Rows are points. The last column is the point's height on a tilted bowl or saddle (a function of degree 2), plus a little noise. Count its main directions that bend up, bend down and stay straight.

Points (15 x 4):
[[-24  -9   5 -13]
 [ -1 -12  -7 -11]
 [ 27 -33  11 -30]
 [ -8  20 -22 -19]
 [ 23  16  24 -17]
 [  1  -7  12 -11]
 [-13   2 -10 -12]
 [-27 -60  43 -60]
 [ -3  19  28 -17]
 [  6  12  11 -11]
 [ 22 -14  18 -20]
 [-37   0  16 -21]
 [ 40   5  -6 -24]
 [ 21  16  22 -16]
 [-14  17  40 -26]]
Directions: 0 up, 3 down, 0 straight

Points:
[[ 28 -19   3  14   1]
 [-10   0  -1   0   1]
 [ -7  10  19 -23  12]
 [-25  11  23   2  18]
 [ 12  -3  15  12   1]
 [ 10  21   1 -33  38]
 [-15  -6  10 -12   4]
 [ 17 -43 -10  15  31]
 [ 21 -10  -6   0   5]
 [-20 -23   3   1  19]
 [-21  27  37   2  49]
 [-27  32 -13 -10  40]
 [ 12  -1   7  -4   2]
 [-11  -3  13  -9   3]
 [ -3  -3 -12  -3   7]
 [-10  41  10  -6  38]
 [-20 -24  -2 -17  26]
 [-16   7  -4 -33  19]
 [ 14  17  12  11   9]
 [-12   8   7 -14   3]
 [  6  -9  -5  13  -4]
 [-10   4 -31  60  60]
 [  3  -5 -22 -28  45]
 [ 15  16  -7 -12  19]
 [ 12   3  -2 -20  17]
 [  6  12  21  11  12]
 [  1   8   3 -12   5]]
Directions: 3 up, 0 down, 1 straight

Points (46 x 7):
[[ -8 -20 -13  -3  32  -3   3]
 [ -6  34  18  27  52 -11  60]
 [-26  -8  -7 -29  39   1  -7]
 [-32 -49 -19   9   0   1 -10]
 [-27 -14  14  14 -19  -6 -18]
 [-23  60   0 -15  30 -13  20]
 [-39  -6   4  15 -25  23 -36]
 [  0  56   2 -13 -21  10 -26]
 [-18   8  25  17  34 -28   4]
 [ 33 -13  17  -1  18 -10  -1]
 [-22 -33   4   1  -4 -35  -9]
 [ -1   3 -26 -17  23  -4  -9]
 [ -4  -3  -4  23  11 -46 -18]
 [ -5  27  23 -23   5 -17 -20]
 [ 42 -17 -40   2  12 -24 -15]
 [ 24  15 -19  22 -18  44 -51]
 [  4  22  31  39  14  -2  -3]
 [ -1 -42  30 -12 -27   8  14]
 [ 15  11  -1  -9   0 -43 -23]
 [-19   9  43  -6  19  25 -15]
 [-23 -37 -14  11  -9 -17  -6]
 [ -5 -26  -4 -15   0 -23  -4]
 [ 20 -49   0  30 -42  -3  11]
 [-11  24   3  17  22  -9   9]
 [  2 -17 -15 -22 -16  15 -10]
 [-30 -50 -25  38  -2  -6 -30]
 [-20 -23   2  19   3 -11 -13]
 [ 20  -7   8  10   6  39 -18]
 [  1  43  21 -15  12  -1  -5]
 [-15 -15 -10  13 -20 -36 -14]
 [-27  13  -5   3   7  18 -15]
 [ 10   0  13 -11  -8  17 -12]
 [ 18 -14   0  40 -47  24 -37]
 [  8  14  16  28 -26 -23 -26]
 [ 34 -29 -12 -18  13  -2  -4]
 [ 39  34  44 -26   4  -7 -25]
 [  3  -2  38  -1   0   3 -12]
 [  3 -10  31 -34  38  23 -23]
 [ 20   9  27   0 -19  -6  -9]
 [ -6  12  48  -5 -11  30 -23]
 [-15  -6 -28 -23 -11 -14 -13]
 [ -3   3 -20 -10  -6 -12 -13]
 [  8   5 -16 -23  14 -10 -15]
 [-14  25  20 -12 -34  47 -38]
 [ 19  31  -8 -21   0  21 -26]
 [ -1  22  17   4  -8  47 -30]]
Directions: 1 up, 3 down, 2 straight

Points:
[[ 18 -21  -1  -2 -12 -18  45  24 -26]
 [ 25   7 -13 -31 -45  -1  31  -8 -31]
 [ 28  14 -15   3  19 -14 -22 -28   6]
 [-26 -14   6   0  10 -12  24  -7 -22]
 [ 15  -5 -19  -6  -4   3  -9  -9   4]
 [-22  16  22 -17  18 -37  33 -13 -45]
 [ -5 -13 -11   7  30 -14  -8 -27  -7]
 [  5 -13  10  -2  24  20  -7   2   0]
 [-20  35   2 -25  19  -7 -11  -3 -26]
 [ 21 -36 -27   8  10  25  16  24  -8]
 [-12  -8  33  11   6  22 -28   7 -10]
 [-22  10 -10  16  21  19   1  46 -12]
 [-13  41  10 -13   7   5  34  39 -11]
 [-30  15  -1  -9   8  -3  20   4 -12]
 [ 10   7  16  11  12  -2 -26   9  13]
 [  5  24 -20  -7  31 -25  34  19 -32]
 [ 30 -29  -1  23   1   1   3 -11  12]
 [ -6  17   2 -23   7  13 -33 -44 -37]
 [-27 -17 -11   7  -9  -1 -18  -6 -12]
 [-50  16 -14 -16  -5  -8 -27 -13 -51]
 [ 16   3  15  -8   6   8  20 -14  -6]
 [ 12   9  25  12   0 -17  11 -15  -9]
 [-12  -2 -46   3 -43 -19  43  38 -60]
 [ -1   2   3 -13 -10  -5 -12  10   0]
 [-22  18 -17  -5  -4  11 -13   4  -7]
 [-15  32   8 -11 -23  -8 -43  18 -30]
 [  8  14  31   4 -16 -12 -20 -21 -14]
 [-19  -2  30  -8 -20   0  16   7 -17]
 [-16   2  13  -4  -6 -23  28  15 -18]
 [ 23 -12 -22   6 -22 -32  12  21 -22]
 [  0  37   9  -8   3 -28  24  13 -26]
 [  4  -7  29   2  30 -10  -4  25 -13]
 [ 14 -25 -19  32 -30  20  -1  51  -8]
 [ 10 -16   2  18  35   1 -28   6  17]
 [ -7  38  -6 -14  12  12  -4 -14 -14]
 [  7   1  21 -27  16  12  -9  -9 -13]
 [  3 -42  -4 -35  14 -15  19  -3 -38]
 [ -5 -21 -26  -1  16  27   0 -11  -8]
 [-12   3   6   5 -30 -22  36  26 -28]
 [  1 -21  21  13 -26 -20  33   7 -31]
 [ 14   3  -7  -7  -5   4  11  16   6]
 [-27 -12 -26  14   6  22  27  -3 -16]
 [  9 -10  10  31  31 -26 -21 -23  26]
 [  1  -9 -27  23  21 -17 -38  -2  28]
 [ 30 -16  33  -3  16 -28  -5   6 -19]
 [-33  -9  36  60   9  -5   2  24 -23]
 [  2  13  16 -21  -3   2 -27 -21 -18]
 [-36 -12   8  -2 -36 -22   8   8 -43]
 [ -2  -2 -15 -41  11 -19 -27  10 -30]
 [ 51 -20  17  36 -19 -18  -8  -1  13]
 [  6 -12   1 -33 -10 -18 -12  18 -16]
 [  9   4 -60  -2   5 -17 -19  16 -20]
 [ 35 -21   0  18   0 -43  37  -1 -39]
 [ -3  -3   2 -10  -3 -13  -6   2  -3]
 [-38  -1  -7  14  -7 -28  14   3 -33]
 [ 31  29   1  28 -16 -10  -3  10   4]
 [  7 -27  13 -15  25 -25  -3  25 -26]
 [ 16  26 -29  14  19 -27   5  41 -25]
 [  5  -7 -22 -10 -36   9  36   6 -17]
 [  1 -23  21  15   8   0 -35  -7   9]]
Directions: 1 up, 7 down, 0 straight
